Rows are points. Each copy is the shape, with its points in the same order, stretched, turned, moved and blurred by noise. Some copies are also mirrored. Which?

Shape (7 x 3)
0:  59  47   8
1: -11 -29  13
2: -36   4   5
3: -11 -49  21
4:   6 -55  27
5:  28  37 -34
6:   7  28 -31
Copy 1 (7 x 3)
0: -39 -70 -32
1:  38   3  17
2:   3  23  -1
3:  48  -4  26
4:  53 -16  29
5:  -6 -22 -64
6:   2  -5 -45
Copy 1 is: mirrored
Copy 2 (7 x 3)
0:  65  33 -21
1: -14 -24  21
2: -33  10   7
3: -14 -42  32
4:   1 -49  37
5:  25  21 -51
6:   2  16 -40
Copy 2 is: only turned
Copy 3 (7 x 3)
0:  34  37   2
1:  -7 -44 -22
2: -37 -13 -27
3:   7 -60 -22
4:  18 -67 -22
5:  -5  26  22
6: -18   9  19
Copy 3 is: mirrored

Shape (10 x 6)
0: -40 -58  26   0 -23  49
1:   0 -13 -46  29 -15  -1
2:  49 -29  18 -24 -16  -6
3: -14   8  42   1  35 -18
4: -32  22   2  27 -36  -7
5:  -5  -4  16  28  33  -8
6:  33  33  33 -36   3 -16
7: -30 -10 -54 -65  -3 -16
8:  17   5 -49  12 -33  63
9: -28 -21 -43  27 -30  59
Copy 1 (10 x 6)
0:  -6 -91   7 -15  -8  31
1:  -6 -15 -40  17 -37  -5
2:  58 -12  23  -5 -38 -15
3:  -4 -15  33  19  39 -50
4: -54  -4  13  14 -29  -6
5:   1 -21   3  43  21 -32
6:  25  37  50  -8   2 -26
7:  -7  -5 -40 -79   0 -24
8:  14   5 -31   8 -35  72
9: -22 -42 -46   6 -23  60
Copy 1 is: only turned
Copy 2 (10 x 6)
0:  -4 -51   4 -20 -25  50
1:  10   8 -44  44 -10  15
2:  39  12   1 -36 -34 -17
3:   0  -8  52   5  17 -27
4: -25  20   2  44 -44  20
5:  16   4  31  34  23  -4
6:  -2  41  34 -38 -13 -33
7: -38 -18 -69 -24   1 -30
8: -13  38 -63   3  -3  60
9: -31  -4 -51  23 -10  73
Copy 2 is: only turned

Shape (14 x 8)
0:  41  17   6 -16   1  19  16 -40
1:  30 -41 -25   0 -38 -11   4  34
2:  34   1 -33   1 -30 -18 -17  25
3: -41  18   7  24 -26 -17  31 -29
4:  25  -3  19 -22  56 -58  10 -15
5:  -6  -9  -4  44  57  10  32 -12
6: -45   2 -26 -40  -6  33 -34 -27
7:  13  20 -14 -28 -25  41  33 -19
8:  48 -52   0 -34  53  36 -52 -13
9:  39 -11 -42   8 -14 -13 -25  30
10: -41 -29  -9  23  57 -37 -39  38
11:  13  37  21 -15   6  33  16  39
12:  18  20 -25  -1  42  -9 -10  47
13:  39  23  34  39 -30 -37 -20 -55
Copy 1 (14 x 8)
0:  10   4 -17 -50  18  54 -19 -29
1:  39 -43 -45 -44 -15 -11  28   5
2:  48  -8 -39 -15 -26   5  15  -6
3: -40   1  -8 -34 -44 -15  -8 -36
4:  20   2  33   6  55 -19   0 -74
5: -41  14 -16   3  47 -15 -16 -11
6: -14 -45   2  22 -39  65 -19  10
7: -12 -13 -17 -49 -19  67   3  -6
8:  44 -54  -5  23  70  42 -43  15
9:  49 -10 -52  -6  -9   4  12   1
10:   6 -18  18  63  17 -54  -2   1
11:   3  38  23 -29   2  36  17  29
12:  27  24  -6  27  26   4  28   2
13:  28  31 -17 -47 -20 -13 -76 -59
Copy 1 is: mirrored
Copy 2 (14 x 8)
0:  39  12   5 -25  10  48  39 -37
1:  56 -32 -18   0 -37 -16  33  31
2:  58 -15 -24  -7 -43  -2   0  12
3: -32  -4  29  18 -22 -10  31 -41
4:  66  36  32 -25  45 -36  11 -25
5:  -3  19  -8  36  63  13  20  -4
6: -24 -60   3 -56  20  24  -3  -8
7:  -6  -1  -6 -44 -11  51  55 -20
8:  81 -41 -12 -40  76  44   5  31
9:  67 -22 -35  -2 -27   0  -7  21
10:  21 -18  13  19  45 -44 -41  43
11:   3  40  30 -37  -9  52  18  24
12:  37  28 -12 -23  14   1 -30  27
13:  68   3  38  42 -38  24   8 -60
Copy 2 is: only turned

Shape (13 x 9)
0:  -4 -44 -66 -37  53 -14  34   4  37
1:  -1 -17  -5 -28  26  15  35 -19  39
2: -30  17  -1  76  14 -26   1 -12 -66
3:  34  24   6  15 -53  31 -44   8  14
4: -34   3 -30 -65  18  21   3  28  32
5: -27 -36 -12 -54  -3  32   6 -19  13
6:   6 -12 -21 -43   5  -2  26  24 -21
7: -13 -25  -6  25   3 -14 -17 -11 -38
8:  27  58  -1  25 -10  60 -26 -25 -14
9:  -8 -10 -19 -78   4 -35  33 -26  10
10:  10  -2  53  26   8  -2   2  10 -52
11: -12   3  13  55 -42   4  38   5 -53
12:   4 -42 -61 -68  21  21  21  -1 -12
Copy 1 (13 x 9)
0: -63 -69  47  -6  57 -15 -17 -21   2
1: -32 -27  28 -26  24  18  17 -42  13
2:  11  42 -32  39  26 -44 -29 -48 -47
3:  22  23  -4 -37 -39  13 -35  -7  43
4: -62 -12  21 -43   9   1  10  37   0
5: -48 -31  12 -53   6  26  -5 -13 -25
6: -10 -29  42  -9  -6 -11  -6   0 -25
7:   8  -7 -14  -7  26 -23 -36 -29 -39
8:   2  75  18 -28 -25  27 -31 -40  31
9: -48 -55  40 -60  -4 -44  14 -26 -14
10:  65  23  -5  -6  14   0  12 -25 -43
11:  14  16 -29  50 -36  -3  -9 -43 -38
12: -47 -53  61 -26  16   2 -35 -14 -30
Copy 1 is: mirrored
Copy 2 (13 x 9)
0: -21 -38 -52 -72  44  22  -6   8  30
1: -20 -15  -7 -23  26  30  21 -18  42
2:  21  32 -45  24  -3 -27  38  -9 -72
3:  45  31  17  19 -32  62 -12   8  16
4: -41  15  -4 -59  30  64  -5   8   2
5: -18 -20   5 -42  10  60   7 -39  -3
6:   2 -23  20 -49  17  27  15  22  -9
7:  18  -9 -21  -2 -10   4   5 -21 -40
8:  57  66  19  25  19  40  16 -22  -7
9: -27 -17  26 -84   3  -8  13  -9  29
10:  10 -10  26  45   5   2  32   2 -36
11:  29   7  -1  18 -31  19  81  11 -41
12:  13 -47  -3 -85  35  45   6  -9  -6
Copy 2 is: only turned
Copy 3 (13 x 9)
0: -55   3 -30 -62  69   7  18 -14  56
1: -14  -4  17 -27  43  22  22 -13  59
2:  15   4 -28  47  43   9  52  10 -50
3:  15   4 -12  18 -47  53 -21  -8   8
4: -34  32  -2 -37  30  31 -25  44  57
5:  13  -9  11 -48  29  14 -15  33  42
6: -27   5   3 -52  22  28   7  11  -7
7:  14 -13 -21   2  24  -3   4   7 -30
8:  49  23   0  15  17  87   8 -14  10
9: -11  36  25 -74  25 -26  20   5  27
10:   6  -9  30  30  24  14  -2  -9 -55
11:  -3 -33   2  24 -20  29  62  15 -45
12: -12  -6 -16 -93  57  29   4   5  24
Copy 3 is: mirrored
